Rows are points. A path goes straight from each point to the next, and from the last back to the first. The post is the endless flat space through its rows: a point in 2 columns, a line in 3, a plane in 4, and so on, so that a path can go around it. Count how often the path circles the post. Going back the other way cancels.

Post:
[[-15   5]]
Path (26 x 2):
[[-31 -26]
 [ 13  -9]
 [  0  18]
 [-33  43]
 [-43   7]
 [-15 -13]
 [-11  -9]
 [  2   2]
 [ -3  40]
 [-45  15]
 [-30 -19]
 [ 25 -30]
 [  1  12]
 [-29  29]
 [-38  11]
 [-15  -6]
 [-18 -19]
 [  5 -40]
 [ 11  -7]
 [  0  33]
 [-53  28]
 [-35   1]
 [  5 -32]
 [ 14   0]
 [-25  33]
 [-60  26]]
Times around: 5

Post:
[[-28 -26   8   5  20   9]
 [  6  19 -18 -21  17  -2]
 [-12 -32   2  -5  15   1]
 [ 19  28   5  -1   0   8]
 [ 10  24  -6   6  -4  -6]]
Path:
[[ 10  36   0 -23  19   4]
 [  7   3 -26 -28  26 -18]
 [ 58  27   1   5  -8  16]
 [-10 -22  -1  -2  15  27]
 [  2  20   4 -18   3  41]
 [ 34  -7  -6  -8  -5  15]
 [ 17  -8  -2   4  16   3]
 [  6  37  -2   7   5  -3]
 [ -1  20  -5 -15   6 -26]
 [ -7  36 -28   4 -14 -13]
 [-11  -2 -30   0   7   2]
 [-13   0  -4  -5  29  16]
 [ -5  -5  27 -13  44  27]
 [ 14  46   3 -28  16  -4]
 [ -7 -10  29 -11   2  23]
 [  0  34 -13  13  -8  18]
 [ 34  31  -5  -4   0  12]
 [ -1  18 -10   9   7 -11]
 [ 12   1  17  -6  12 -15]
 [ 26  25  -2 -17 -17  -7]
 [-19 -27   0   0  -3   9]
 [-32 -19 -14   8  21   8]
 [-39 -19 -12  -8  60  18]
 [ 15 -13  13 -14  14   2]
 [-18 -12  -1  -6   9 -27]
 [-19  -6  -7   3   5  -2]
 [ 14  -6 -32 -31  19   2]
 [-18  10 -29  -8  21  -5]
 [ -6 -12  -7 -33  22  28]
 [ -2 -16   3  -2 -14 -14]]
Times around: 3

Post, 10 rows:
[[ -8 -13   4   5  -8  21  -4   5  16   1 -14]
 [ -9  -7  16 -12   5  14  -9  15 -12  -2  -2]
 [  1  11   9  -4  -1  11  21   6  -1  -6   2]
 [ 13  -8 -18  -1   2   8   0 -10  21   7  -9]
 [ 12  -3 -15  17   8  26 -21  12  21  19 -19]
 [  4 -11   9  -1 -11 -28  16  11   6   5  -6]
 [ -5   0  15  -4 -16 -12   7  -4  -5   3  -8]
 [  0 -17 -31  23   3  -8  -9 -12  15  -3 -22]
 [ -8 -13  24  10  -3  -6  -4   0   0   1   8]
 [ -8  18  16 -18 -33 -37  18  12  -3 -21  20]]
Path:
[[-10 -21 -16  37  -2   2 -15 -18   5  13 -20]
 [ -3 -21  25  33   5  -7  -8  -9 -24   1   4]
 [ 13   6  -2  -5  -5  -4  -8  39  22  -1 -13]
 [-31 -47  13  20  26  -3 -28  -9  -8   2 -33]
 [ 12   1   6  12  12 -19  35  26   4   6  14]
 [-21 -13   2 -11 -25  -6 -12  16  -9 -20   1]
 [ -2   1  -1  -3 -33 -16   0 -12  12 -22 -17]
 [  8   2 -22  -7  -1 -22   3   2   1  -1 -23]
 [ 17   3   1  -2  26  18  26   7   3  14   1]
 [-10  12  -7 -26 -20  38  27  -6  -9  -6  -5]
 [  9 -34  -6   1   6  -7  12 -13  -8   8 -36]
 [ -8   8  15  -1   4  37   3  -2   6 -13   0]
 [-32 -30  28  14 -15 -17 -16  15  14  -4  -4]
 [ 11  29  10 -14  -9  -1  18  13   6 -16 -11]
 [-11 -16  16   9 -14   4  -3   6  12 -13 -21]
 [ -1 -29  14   6  28  18   8 -24  15   8 -15]
 [ -6 -12   1   3  24  29 -14   0 -15  17 -24]
 [ 10  33  -8  -9 -22  -3   8  31  -7   3   8]
 [ 12 -22  15   7 -22 -22   4  -2  21  24 -17]
 [-13 -10  23   4  -4  -9 -39   9  -3  -2  -1]
 [ 12  20  -6 -12 -21 -12   3  22  23 -16   3]
 [ 14  33  -8  -5 -32   0  -9   9  10 -11  11]
 [-19  -9  -4  20 -19 -12  -6  10 -15  14 -26]
 [ -8 -13 -15  31  22  26  -4  17  10   0 -25]
 [ -6  30  -5 -29 -40 -60  11  33  11 -15  25]]
Times around: 3
